Every row gives one point. To make a cloud, some directions were put in groups of two or more. Within a group, all points are equally far from the middle, so they leave a hole (a ring in 2 directions, a hollow ball in 3). The other directions are filled evenly. Then the cloud was stretched, turned, moved and blurred a little. How many holes are there, and how many directions does each take, smallest first?

Cloud, 15 rows:
10  49
-11  37
27  -12
-16  -23
13  -22
-10  37
32  45
22  -17
34  -3
34  -3
27  -12
-28  -3
-27  6
22  49
36  41
Holes: 1 (2)

Cloud, 20 rows:
35  26  -17
-32  11  1
-9  -32  10
-15  32  -25
-28  -10  -47
40  22  2
-6  -43  -8
-7  -28  18
-25  -28  -13
35  18  47
41  -2  -36
-13  11  -61
-30  7  31
8  32  -42
-30  -15  -39
36  15  -40
-31  -8  -5
40  23  0
-24  24  -17
39  22  -2
Holes: 1 (2)

Cloud:
32  10  -38
-30  4  -16
-20  50  -34
1  40  -11
-28  -4  20
18  -78  4
-10  17  -7
9  3  11
36  0  7
18  16  6
-32  -44  15
7  34  -39
19  -62  5
14  -10  -7
3  55  -32
-13  24  -43
34  21  -15
-2  37  -23
-16  -5  -45
26  22  -20
Holes: 0

Cloud, 27 rows:
45  9  34  11
-3  -22  -16  -57
-7  -12  -38  -10
32  -5  -24  -23
17  -39  10  -31
15  15  -13  8
7  -39  10  -14
-3  13  -4  10
-21  -2  -26  -15
-16  15  -45  -17
73  -16  6  31
18  11  -7  7
-2  21  32  35
46  -5  12  -43
12  13  40  25
-36  19  37  16
52  -43  -31  1
-45  -28  -25  -29
15  3  -37  -14
3  -51  -32  -3
4  12  -44  18
25  -38  -54  -21
5  6  -29  14
38  -14  48  3
8  -13  -20  22
52  -27  4  40
9  -25  -21  -58
Holes: 0

Cloud:
-9  -15  40  -3  32  -28
28  -7  4  -18  -21  62
-9  31  -29  51  -4  -15
36  1  -21  18  35  -27
37  -2  14  -34  23  35
-35  38  -39  0  8  8
-2  0  -15  -15  -33  -44
-17  49  27  22  5  1
-37  6  -37  20  16  0
9  36  19  -19  -6  -43
-41  -26  24  -4  15  -28
2  -5  28  -41  -26  49
-36  10  -45  -18  -6  25
-6  -1  -20  47  -15  -12
-29  -24  -27  18  20  -27
-23  0  -5  -59  -12  5
-10  15  -14  -3  18  -59
-39  -22  35  8  -23  -19
-45  18  -20  21  19  -21
5  20  47  35  24  -23
-45  9  8  -8  -39  14
39  -30  21  24  -4  -9
-26  -36  -8  -32  -18  -36
-24  13  31  11  28  15
61  15  8  13  26  -12
35  -29  32  28  -2  -7
-3  16  15  -9  -19  -56
39  6  29  49  26  -15
23  -15  -7  -24  -7  65
9  53  -36  -15  -13  -24
-37  -33  14  -4  -25  -41
57  22  -15  10  8  -14
38  37  -41  -6  17  5
-6  65  0  -21  -9  -3
7  28  -24  56  3  -2
37  31  -1  13  -14  48
8  40  -42  -7  -34  6
-14  -30  26  -46  -24  -20
61  24  22  -3  6  3
8  11  -45  -26  12  -11
36  -22  27  -19  33  5
38  -17  45  18  -1  -14
12  -18  30  -52  3  23
-29  10  2  29  -19  -50
-32  6  8  26  -21  -46
28  15  22  53  38  1
-40  -41  2  -13  -11  -38
32  -28  -19  -10  26  -1
5  11  21  -49  12  16
23  37  -18  33  29  38
0  -5  -37  -3  5  54
-30  -20  42  10  -21  -22
-16  21  -34  -24  -46  10
-19  -45  47  -5  12  -6
37  52  -33  14  1  27
22  15  0  -6  25  60
Holes: 3 (2, 2, 2)

Cloud:
-29  8  -20  16  -35  -8  19  -51
24  -54  -1  13  14  -9  2  -30
21  36  -1  11  40  53  42  11
-50  17  -9  51  22  8  -24  36
-16  38  -13  40  -45  -15  3  -24
47  11  -16  -6  -8  -18  -22  1
-17  36  29  4  34  1  13  -27
4  -4  6  -2  69  12  -30  -26
7  -27  -48  -38  -33  52  -7  -31
11  19  -4  0  40  68  19  6
-14  -26  3  9  -15  60  -57  4
26  -7  -30  16  35  -16  -9  -25
-19  1  48  -35  0  17  -46  -2
14  -3  16  24  -17  24  7  4
22  45  -30  -10  11  9  9  39
-13  -17  -13  14  43  57  2  -11
-24  41  -6  29  11  47  5  -32
0  -5  23  3  43  -1  0  -23
-16  16  40  -25  -3  32  -2  -26
16  -13  17  -12  -12  -8  -44  9
-24  46  -29  -19  -46  -11  -10  -24
-10  -26  11  -35  14  -1  -16  -22
-22  49  -24  44  -5  29  18  -38
-34  -1  -16  11  -37  1  -7  -27
-5  11  -4  31  11  -25  4  11
6  16  -23  27  24  -22  0  21
-30  -31  -6  1  -10  -11  -45  -28
4  -54  -17  -44  9  48  6  -21
-21  -38  17  20  18  39  23  -6
-2  -45  28  -22  45  72  -10  -19
12  -13  20  22  35  20  -26  -26
26  -15  7  -16  41  54  -35  22
16  14  19  -1  -14  6  -41  7
-18  35  -42  -25  -26  -17  7  -10
16  -28  -42  0  9  4  1  -51
4  -38  -33  -39  25  62  5  -12
-41  -9  -57  12  4  19  0  -44
-7  29  -57  30  -12  -26  -19  -3
-9  2  -49  52  18  16  -24  7
-37  -6  4  -4  -41  -30  -48  -5
14  -8  23  0  55  46  7  26
-7  -18  -3  2  -13  6  -3  -61
-11  -1  -12  -3  46  0  -29  -25
18  25  18  -4  19  69  6  25
-43  -24  -35  -4  -21  20  -39  -10
-30  10  -65  64  -25  29  -9  -34
10  19  10  24  20  2  12  -24
-17  39  16  -1  -17  23  -22  10
-24  -19  -55  49  -20  8  -24  -4
-23  7  -8  5  -27  10  -71  12
-17  14  2  -27  -48  9  -12  7
-49  10  -56  -2  -10  -5  -49  -27
3  54  -25  -35  2  -1  -20  28
21  19  -29  32  5  -29  0  -20
-31  3  52  -37  -17  -17  -34  38
11  30  -24  21  40  -31  14  9
13  16  -46  2  48  89  -2  -4
0  10  -42  -49  6  -45  29  -12
-21  -21  -2  -37  -13  -3  10  -16
-12  14  12  -6  29  13  -26  -6
-20  4  -39  -18  22  75  -19  -10
-6  28  11  -4  25  29  9  33
-32  -1  6  18  -17  66  -52  15
32  9  -38  -20  -10  -5  -5  -57
18  6  37  14  0  51  10  -3
-29  -30  11  47  -7  -9  -65  -36
-23  -2  8  -22  -40  -60  -40  -31
5  5  10  -8  16  22  -24  -31
-15  10  -49  -10  -24  10  -56  8
42  44  -1  18  26  -11  -13  7
-29  6  45  0  9  6  -54  -13
10  -34  -5  -13  -26  24  -37  -40
-21  41  -25  32  4  4  -29  -9
-35  -19  -2  -32  16  60  -28  -20
-29  -6  -32  37  -23  9  -64  -11
-3  18  -6  40  -49  -8  1  12
21  17  -15  -29  -32  -30  -20  -17
-42  10  -9  -7  -13  45  -16  6
Holes: 0

Cloud, 89 rows:
11  62  -8  42  -8  -4  30  8
-31  38  42  49  -23  39  23  11
-17  -30  -17  -5  40  0  -36  24
7  -13  -2  -36  5  -3  17  43
-9  10  5  -22  37  2  10  11
17  45  -20  -17  -17  -20  -8  22
33  -28  33  -32  -35  -20  -15  -50
58  -43  10  -35  -13  -25  18  -4
-22  -35  14  0  14  -5  -34  24
1  70  10  9  -40  43  43  -26
4  44  -37  -7  -11  8  38  30
40  32  -6  -34  -3  -3  43  9
2  -27  33  -52  -14  0  -21  -17
5  -4  54  -34  -15  -23  34  22
25  12  -34  5  -28  -8  -32  12
12  -36  -13  -33  -22  -51  -30  16
-21  18  46  -11  5  32  38  -1
16  51  35  13  -48  35  64  13
3  -5  52  8  -59  3  -8  -38
-5  26  -12  18  -42  35  4  52
15  -8  9  9  34  16  30  -8
5  -3  -22  -24  32  -7  -13  41
-21  15  2  -3  -26  -11  -45  0
30  -28  35  -18  4  24  21  0
32  8  -16  -27  27  -15  22  26
-38  12  20  -23  -32  27  -38  3
28  -13  23  -17  -41  19  -28  31
-37  13  5  23  -14  -17  3  47
12  8  -28  9  38  17  23  -19
45  5  19  7  -23  36  30  -10
45  1  -14  -51  -17  -29  11  1
-4  39  12  33  28  5  -8  -9
-8  -36  -17  -41  -20  3  -13  29
17  44  18  -1  -1  9  57  -27
-28  -26  -5  -30  -20  -31  2  12
25  -22  26  -51  -3  8  -23  35
-25  0  19  -4  31  9  -15  3
30  55  60  -19  -39  -15  33  -9
15  2  -28  -41  -18  -12  6  -8
18  48  4  -13  -50  0  -16  -3
-13  38  10  43  -14  -5  35  -24
55  -3  -2  -58  -13  18  0  5
40  -32  23  -23  -47  -6  18  18
43  32  3  -21  6  -6  49  -12
-29  -15  -5  15  -54  -2  22  -11
-22  8  0  23  -37  18  -32  -15
-14  4  71  -20  -38  13  45  -12
21  27  -4  -11  -58  -4  -14  -18
51  23  -14  -28  -5  7  41  5
9  21  -25  -26  -4  -13  -9  42
-20  0  36  43  -55  -5  -17  -8
13  -33  36  -37  7  -28  -52  -1
-9  -12  34  -5  18  -36  -8  -3
-14  19  38  -12  -15  10  65  -11
-3  -18  19  3  25  35  -24  -24
27  -1  -1  6  -72  -13  2  1
-22  26  31  1  -15  26  58  -26
15  -4  -12  -16  -21  -32  -25  -37
8  15  -10  -5  23  -26  25  26
13  11  -16  -17  -30  -21  -6  -34
-23  20  -7  6  23  -2  -4  45
-33  0  74  11  -48  -2  4  -18
32  -8  42  -66  -27  -31  16  -7
-3  25  -4  17  -34  40  62  -8
-17  -1  6  41  -23  -2  36  -12
-22  14  4  -53  -11  14  34  25
-2  -25  16  -35  -77  6  -8  20
-3  3  -19  34  27  -1  19  12
-4  27  56  2  -40  19  72  -19
-19  0  6  9  45  11  -28  8
11  -8  -1  -45  0  -10  27  -8
-7  8  3  22  1  -11  -41  39
34  -9  -5  -58  -11  -34  7  -1
53  18  14  3  -24  -24  53  6
29  16  57  36  -21  -8  8  16
-23  7  72  8  -30  17  12  -6
24  55  45  -15  -70  6  33  -23
7  19  -5  -35  -49  12  -21  32
33  -7  31  42  0  -8  -33  17
25  24  1  56  -11  16  5  13
32  59  32  5  -22  -31  43  16
-30  11  43  -37  -51  31  -5  -16
-36  8  -13  3  -17  12  -36  49
17  16  -6  -18  -60  -38  -15  19
-32  -6  37  5  -17  9  32  48
20  53  32  47  -24  -15  10  -3
15  28  24  -56  -62  2  36  1
-51  27  19  23  -23  -4  -2  -11
-43  -11  13  35  3  7  0  16
Holes: 1 (6)

Cloud:
-52  24  -20  -7  9  4  -17  2  18
-29  14  5  -14  -7  38  -47  33  21
-31  57  -14  -52  -9  25  -12  -36  42
44  13  -30  2  -11  25  21  18  8
5  31  3  -55  25  -8  15  40  17
30  -45  4  -13  -33  -9  -11  11  -5
-31  66  -29  9  5  26  -35  -30  11
-4  19  -28  -8  -9  60  -10  -41  38
-50  10  -4  -22  12  47  -24  17  20
-16  -30  -42  -29  38  28  22  29  -16
-13  8  14  0  13  1  -35  11  -5
-33  31  -25  12  -11  -12  -38  61  21
35  -1  44  12  -11  -19  30  13  37
63  39  21  -23  21  34  -6  -19  60
-54  38  -37  -24  -5  45  -42  19  30
27  1  -34  -5  -24  -5  -55  -45  -6
-23  18  15  9  -46  46  3  -4  28
53  -17  11  26  -12  -6  30  25  0
17  -53  -12  0  46  29  -3  61  14
-8  0  -29  29  32  19  -7  2  10
-5  20  31  -57  -18  14  20  -28  25
-6  -7  1  19  6  14  4  -19  30
2  8  4  14  -23  25  -33  25  12
10  26  29  -37  68  19  5  -2  51
23  49  48  -41  -14  -20  -38  -27  6
-39  -27  12  13  31  -35  -7  -3  35
-27  -15  -2  -2  7  -22  20  24  -23
46  -2  24  21  22  -21  29  -11  29
15  21  51  1  21  -22  7  -18  -21
-19  6  -49  -14  -4  -20  26  15  22
-5  -4  -18  58  -37  -40  -15  8  -4
-20  35  30  -9  -11  -67  6  -5  12
-17  26  -34  -48  -20  52  -18  26  11
-38  35  -27  5  -61  27  -27  11  -18
-6  39  37  17  6  40  -14  -18  9
2  6  24  -13  -9  13  -7  -13  23
7  -28  17  7  -7  -38  -18  -5  -17
7  -13  35  7  -46  -36  -37  -3  -21
-15  -7  24  -7  -8  -5  31  -27  -2
-8  35  6  -1  -13  37  53  31  53
-60  -21  -38  -4  2  -15  2  13  -25
-20  57  -45  -25  -36  14  -6  32  20
-22  30  -5  -13  1  -9  -8  -16  33
-19  50  10  -8  -47  9  -41  -17  -18
5  5  -50  26  22  25  27  33  69
-42  14  7  -1  7  -10  -6  28  4
-11  49  -8  -3  -47  23  -33  22  -13
15  16  7  8  -62  -14  13  -20  80
34  0  -26  22  -2  10  -41  13  19
7  42  -37  1  14  -13  7  4  31
-9  -19  11  -31  -10  43  -69  -47  0
40  -11  1  -3  2  31  18  34  31
-2  -5  -25  -41  31  37  -17  22  -33
-10  24  59  6  -27  -26  4  -10  25
26  -8  40  -9  10  18  12  26  33
22  32  -6  -8  -30  20  -51  -40  12
-36  64  -19  5  7  -11  54  -16  38
1  24  27  35  -52  6  10  30  16
26  -13  -10  -34  14  4  -19  25  2
-17  20  8  -47  -17  10  -39  -25  -9
3  -15  -47  25  -50  30  20  13  -11
-52  62  -11  27  10  -36  31  -31  38
-13  17  6  -6  -4  21  6  48  -14
-26  -25  -62  -2  17  19  -31  27  -35
13  -18  13  24  -21  -5  -14  33  -9
-16  -34  -36  -46  -1  5  10  3  53
-20  33  23  -17  21  -50  -10  32  16
-57  18  -15  -19  19  32  -31  -29  18
-26  -15  -41  54  -3  -5  -4  12  60
-48  33  -27  14  -3  23  16  47  58
29  -27  -15  -21  -7  33  -14  -12  33
-12  21  10  -10  34  -32  -23  15  14
5  -8  -29  -13  16  8  -10  -32  -33
-68  27  -50  1  -6  39  40  23  60
14  4  -27  -13  16  -11  21  56  18
12  10  16  -34  -7  -27  10  14  41
36  45  7  -31  -10  46  7  16  8
47  -11  10  -21  45  11  -13  -22  45
21  -21  1  28  14  -4  -5  -28  48
15  -6  -4  -54  17  17  7  -32  31
-10  19  -29  -12  -1  -9  -12  62  63
1  0  -29  29  -9  36  28  30  51
4  -13  -33  -4  38  24  14  -27  22
8  18  35  -2  -14  14  -9  3  32
12  41  4  8  -39  10  -11  -50  24
1  -8  -30  -17  6  52  -3  29  16
-28  23  -24  -7  11  9  13  56  48
11  -7  -35  2  -5  6  47  -19  33
-27  -51  18  -19  -19  12  -9  23  14
3  12  62  -5  -19  -26  17  41  16
Holes: 0

Cloud:
-13  1  26  16  -20  -6  3  52  -45
-24  13  -21  14  -7  9  -6  35  9
-17  26  -18  -19  -24  18  -4  -44  -17
-10  23  4  33  9  24  -49  -5  -2
-9  1  3  22  -29  -66  32  28  -42
25  -3  65  -33  37  19  -4  7  -14
-20  15  33  -11  43  -7  37  -1  -7
-36  -17  36  2  15  -39  27  7  -47
-7  -5  78  23  12  -14  48  24  10
-30  -29  30  -1  5  -21  -3  8  -61
-26  39  45  33  12  -12  -20  -23  -36
23  2  32  -34  8  48  -31  -48  7
21  -15  36  -34  32  27  -12  -4  -10
22  13  17  -28  11  -15  -14  -45  11
52  -11  20  -68  -1  30  9  -13  -22
22  22  3  31  -6  48  17  11  1
-27  16  68  4  19  13  -3  -13  -38
-7  30  -6  13  -46  3  -3  -16  -7
-11  47  7  27  -22  11  3  -59  21
7  2  45  -28  -7  -1  33  35  -62
-5  40  18  22  12  32  -58  3  -13
15  -24  53  -14  39  -29  18  22  -56
8  4  67  -53  -7  18  -18  -27  -21
15  8  57  -41  -20  22  25  -27  -7
-30  18  54  0  11  30  30  -7  -22
22  43  47  4  -14  -21  7  -17  34
9  -3  -37  -5  -9  6  -25  12  26
29  9  46  1  19  23  9  38  -33
15  35  25  6  -37  0  -11  -19  4
15  -22  27  11  -18  11  46  -43  -11
36  0  47  -51  -9  -26  43  22  -52
16  -42  27  3  -32  -7  36  0  16
-9  -14  49  -20  0  12  -18  -21  -14
-12  -12  13  -38  20  34  -8  8  -20
-7  1  20  18  -27  -53  28  42  -54
26  -9  20  -25  -46  29  11  -1  -26
-31  22  17  58  -3  -6  -4  4  20
-24  -6  49  10  3  -7  2  -13  -64
17  26  32  -28  -41  6  -27  7  -11
-7  -7  6  31  26  -15  34  -31  -13
0  -11  4  -21  -28  37  36  -35  -14
-10  24  35  12  -20  -47  0  -41  21
-29  10  -15  16  4  -20  -11  24  -19
3  -19  0  6  1  0  30  57  -1
2  -4  44  -13  -14  -1  39  -54  13
-37  -22  1  3  10  16  34  -1  2
2  -13  27  19  18  61  17  -7  11
-31  7  10  16  -16  -21  20  -38  -32
21  -24  58  -7  0  -41  35  -47  2
20  -12  13  -17  -4  -50  -7  47  -9
14  -10  5  -17  12  -14  43  -30  -24
-23  40  53  24  8  -16  -39  2  -6
26  -37  39  -46  -27  -33  30  18  -29
29  -10  3  12  -2  37  -21  30  10
18  34  -19  -26  -12  8  -34  -17  -37
24  30  47  -28  10  1  -5  -59  -18
41  7  74  -38  4  9  18  -32  -3
3  19  100  7  17  -6  18  35  -32
-35  29  47  24  -4  -39  -23  24  -18
-7  25  12  -43  -11  -5  7  -42  -13
-19  1  50  14  -5  -11  75  -16  -15
8  -37  28  9  33  -17  45  14  -15
-5  11  2  15  31  70  24  -30  16
30  1  70  -9  -14  -23  -5  20  -4
-37  6  -14  25  -20  -6  23  -41  -17
-19  -15  -22  20  20  -21  13  -6  -24
0  -15  17  -8  -27  10  15  -48  -34
17  18  38  -20  3  32  14  -67  26
-16  8  63  4  14  20  -8  -13  -51
-5  36  52  -25  -22  -45  -29  -34  -33
-39  29  30  27  14  38  -9  -33  -3
-33  3  29  49  -13  -50  16  35  -3
15  -33  61  -12  18  -19  -22  -11  -35
2  7  -16  29  8  -1  -29  21  -23
6  28  -27  3  3  33  -19  -37  -18
21  -39  38  -30  15  -26  17  57  -43
-18  -11  2  3  29  -14  16  -2  -26
-26  -16  47  -6  8  6  20  -2  -4
-14  -3  49  -40  32  -15  7  16  -31
20  12  -11  -4  0  19  -40  12  19
39  14  11  -58  6  65  3  -28  -27
49  -14  19  -52  -4  10  35  -5  -9
-41  -16  -13  37  -16  -41  -13  21  -26
-56  21  18  36  3  -47  20  7  -5
41  -15  79  -25  -5  -18  18  -6  -9
-9  36  17  -10  -30  4  -34  -37  11
10  27  13  3  -1  -20  27  39  -28
11  7  22  4  7  -13  69  37  -10
-12  -15  13  4  -22  17  24  -39  -36
19  -40  27  -27  3  -26  35  48  -6
-9  -28  -25  -6  6  14  1  -6  -54
16  29  40  29  6  31  46  6  9
40  28  86  -22  -14  -4  20  -3  -33
42  17  36  -40  12  51  10  -10  -40
43  4  -16  -23  -19  8  -42  1  1
7  8  -1  5  -40  9  -49  -24  2
-5  -14  20  -13  -1  -1  57  7  -37
14  -17  25  -13  16  2  39  43  -40
Holes: 3 (2, 2, 2)
